Each row is a point. Examples show where two turns around zero, p and q, send a point. Where does a point land after both, in the order given? Backwards means that the second turn is done in reverse. Each puzzle has new turns, and all numbers are rounded.

Turn p:
[  0 -41  15] => [-12  27  32]
[ 17 -17  21] => [13 11 27]
[ -3  41 -38] => [ -5 -41 -37]
[-13  17   2] => [  5   2 -21]
Turn q:
[-18 -11  23] => [  8 -27  13]
[ 42  23 -10] => [  8  30 -38]
[-27 -26 -47] => [-49  12  33]
[-23  25  24] => [36 -5 20]
[ 3  3 16] => [13 -9 -6]
[ 24 -13  -6] => [-15   0 -23]
Where do these land?
q, then p: [ 2 48 39] => [ 25 -42  38]
q, then p backwards: [-15  -2 -14] => [  4 -20   0]
q, then p: [  5 -24 -34] => [-13  20 -35]
p, then q: [ 18 -26 -18] => [ 11 -32  14]
q, then p backwards: [-11   4  27] => [25 15  4]

Turn p:
[20 -8 11 -3] => [ 5  3 23 -7]
[ -1  17 -48 -25] => [-20  43 -21  23]
[-47 -10  10  -1] => [ 24 -17 -38  -9]
[14 -7  6 19] => [  0 -15  19   7]
[14  9 20 10] => [-10 -14  17 -14]
Turn q:
[-22 -28  15 -12] => [-13   1 -37 -10]
[ 18   3 -14  -5] => [10  5  8 19]
[-30  17  19   9] => [ -4 -17   1 -36]
[ 11 -26 -29   0] => [ 5 34 -8 19]
[27 31 20 14] => [-12 -27  37   9]
[ 6  4 20 23] => [-25  -7  16  -7]
[ -9  -1 -31 -28] => [ 37  11 -17   7]
Where do these land?
q, then p: [ 12  -4  -5 -17] => [ -5 -10   9  16]
q, then p: [  3  26   2 -23] => [17  0 29  9]
q, then p: [-27 -22 -19  27] => [-29  24 -21 -20]
p, then q backwards: [  3 -12  -6  41] => [ 31  18  17 -18]
p, then q backwards: [  9  11  27 -28] => [-31   5  -5  26]

Turn p:
[ 26  25  -7   7  12 -34] => [-18   7   3   9 -36  30]
[ 23  17  -8  17 -20  12] => [-12  23  21 -18   6  16]
[-33 -10   9  -5 -15  19] => [ 16  -8  -9 -19  17 -28]
[ -5 -15  12 -18 -13   1] => [  0 -25   5  -4  10 -12]
[  0  13 -14   8  -8   9] => [ -8  19  -1 -12   3   0]
[ -5   0   9 -30  -4  -2] => [-10 -27 -11  -5   6  -2]
[  3 -13 -11   7  40  -3] => [ 10  12 -14  39  -3   5]
[  8  -7 -10   8   9 -21] => [ -5   5   7  19 -18   0]
[-17  -9  20   5  -1  21] => [ 27  -5  -3 -10  18  -8]
Turn q:
[-8 -1 40 25 -1  5] => [ 25 -10  -5  18 -25  25]
[ 16   9 -22  15  -7  -1] => [ 14  14  15  -6   5 -21]
[  6 -20   8 -17   6   2] => [ -7 -17  -5  -1  18  12]
[-32 -10 -13 -20 -12  10] => [-28 -12 -22  11  -3 -20]
[ 12  -4 -27 -10  12 -21] => [-11  22   3 -12  28  -6]
[-6 20  9 -1 20 21] => [  2  -6  -8 -26 -23   7]
[ 12   7   6   7 -19 -17] => [ 4  9 24 16 -1  2]
Where do these land?
p, then q backwards: [-14 -18 -14   5  25  10] => [-13 -20 -13  22  -9 -10]
q, then p: [  1  48 -11 -22  23  12] => [-20 -41 -20 -29   6 -16]
q, then p: [-10   7  -9   4  -3  10] => [-11  -4   5  -3 -12  -7]
q, then p: [ -7 -20  11  12 -13   7] => [ 4 17 20 14 -1 -2]
p, then q: [ 11  -9 -15   3 -14 -46] => [ -1  -6   4  48 -20   1]
q, then p: [  7   5   2 -22  -7  10] => [ 12 -18  -3   4   3 -15]
q, then p: [ 16   0 -12   4   3  -9] => [  2  -6 -10   2  -5  18]
p, then q: [ 9 -2  3  8 -4  1] => [ 3 -7  3 -2 -7  8]
q, then p backwards: [-14 -12  44   8  -9   5] => [ 15  -1  21 -10  33 -24]

Turn p:
[ 10 -12   1  29  -7   5] => [ 16   2   1 -12 -25 -10]
[  3  12   4   9 -23  -7] => [ -5 -21   8 -15  -6  -6]
[-16 -10 -48 -18  31  -7] => [ 15  35 -19  -1  47  -3]
[-12   3  38  -8 -18   2] => [-18 -25  14  24 -14  -5]
[ 10  -1  13 -15  -4 -18] => [-23   4  17   0   1   2]
[-3 11  1 12 17  9] => [  1   1 -24   1  -7   5]
[  8  -3  -9 -10   4  17] => [13  5  2  4  5 18]
Turn q:
[  4 -27 -19  28   9 -13] => [-23  35  14   1 -10   8]
[-19  12  25  15  15   2] => [ 10 -15  28 -13   7  16]
[ 12   3  20 -20 -10  -7] => [ 20  -8  -8 -10  -6 -21]
[-12 -16  -2 -12  -4   1] => [ 7 14 -5  3 17 -4]
[-14  -1 -19  22  13 -13] => [-28  11  12  -8   6  15]
[ 15   0 -18  -9 -29   3] => [-11  -1 -19  21  -4 -23]
[ 12   0  -7 -24  -5  -2] => [  5   0 -26  -1  -2 -10]
[ 1 30 20 -1 12 29] => [ 20 -37   4   6  -6  21]
Where do these land?
q, then p backwards: [ 10  12  24 -16  -8   6] => [-13   0  -6  20 -18  16]
p, then q backwards: [  5 -19  13  17  24   5] => [ 29 -23  -7   0   0   4]
q, then p: [-25  -7 -23  -9   3  25] => [ 19  11 -37  -1  -8   7]
q, then p backwards: [ 11  12  19  19 -13  -9] => [  2  -9  16  10 -27  -7]
q, then p backwards: [ -5  17  -3  -4  -1 -17] => [ -1  17  -3   5  -9 -15]
p, then q: [ 29   9 -13   7  16  -3] => [  6 -21 -26  12  10   3]
p, then q: [-25 -24 -18 -15 -21  -6] => [  7   7  14 -35 -26   7]

Turn p:
[-39  33  28 -10  13  -3  21  37] => [-55 -11  14 -20   6 -36   8 -18]
[-10 -33 -28  17   9 -35 -19 -27] => [ 38  21 -50   0 -14  -9   5   3]
[  3   4 -24  27  -8  -5 -33 -17] => [ 11   8 -24  20 -24   9  11  29]
[ 19  -1  -8  -2 -23  11  28  -1] => [ 10  11  30  17   0  12  -2 -16]
[ 19 -10   4  -2 -21 -15 -18  -8] => [  6  -1 -20  19   0  24 -13  -5]
[ 20  23   0 -47   2  32  16 -12] => [-3 -7 38 -6 44 28 20  2]
[  3 -10  -5 -16  -3  21  -1  19] => [ -6  11  17 -18   4  15 -13   5]
[-44   2  42   5  19  11  17   8] => [-21 -35   8 -37 -14 -30   7 -20]
[ 29  -8  -8  27  11 -16 -12   1] => [ 19   2 -13  25  -3 -12 -22  20]
Turn q:
[ 14   0 -34  -4 -21  30   7 -25] => [ 15 -10  20  -8  23  -4  -3  46]
[-18  22 -30  32  17  -8  30 -12] => [30 -4 11 29 24 -5 39 -9]
[ 21 -20  15 -27  -6 -27  12  20] => [-47   6   6  18 -17   3 -16  -1]
[-26 -11 -27 -19  21  18 -21  29] => [ 12  53   0 -19 -17 -11  13   9]
[ -5 -22  34  24  15 -22   1 -25] => [-12  -9 -16   1  27  29  -7 -38]
[-11  23 -23 -23 -26  -5  -2  13] => [ -1   0 -13  10 -17 -29  13  32]
[ -1  41 -13 -12  18 -14  14 -10] => [ 26   0  -3  41  -2 -21  -3  -1]
[  5  -4  31   7 -15  26  -7   8] => [ -6 -20   5 -35  -8  -5 -13 -11]
[ 16 -26  23 -21 -28   9  -7  -3] => [-35 -10  -2 -24   0   2 -28  14]
[  3  -1  23  42  24  -9 -28   3] => [ 18  -8 -12 -12 -12  39   5 -38]
Where do these land?
p, then q backwards: [-24  -8  21 -19  -2   7  -2  18] => [ -2 -23  30   5 -12  10  -5   9]
q, then p: [  6   6  34   6   8  11  29 -14] => [ 26 -24 -33 -12   3   0   0   1]
p, then q: [ 21 -18 -16  -9 -46   7 -28  29] => [ 43 -14  -8 -44 -17 -20   2  13]
p, then q: [  0  15 -20  -2 -22 -13  15  20] => [ 23 -22 -17   5   6 -13  12 -16]
q, then p: [-12  24   5   7  14  -3  -6 -34] => [ 31   8  -5  14  11  -4 -10  27]
p, then q: [-16 -17   8  10  13 -34 -10 -11] => [ 1 10 -1 24  6 16 11 34]
p, then q: [-32  -7  -3  30   7  -1   1   1] => [-27 -13 -13  16  -2  -7  10  23]
p, then q: [10 33 17 15 43  3 13 -5] => [-35  19  -1  16  -5  25  13 -33]
q, then p backwards: [ 48 -27 -47 -39 -14  23 -12  -5] => [ 34   6 -33  11  14  49 -33  40]
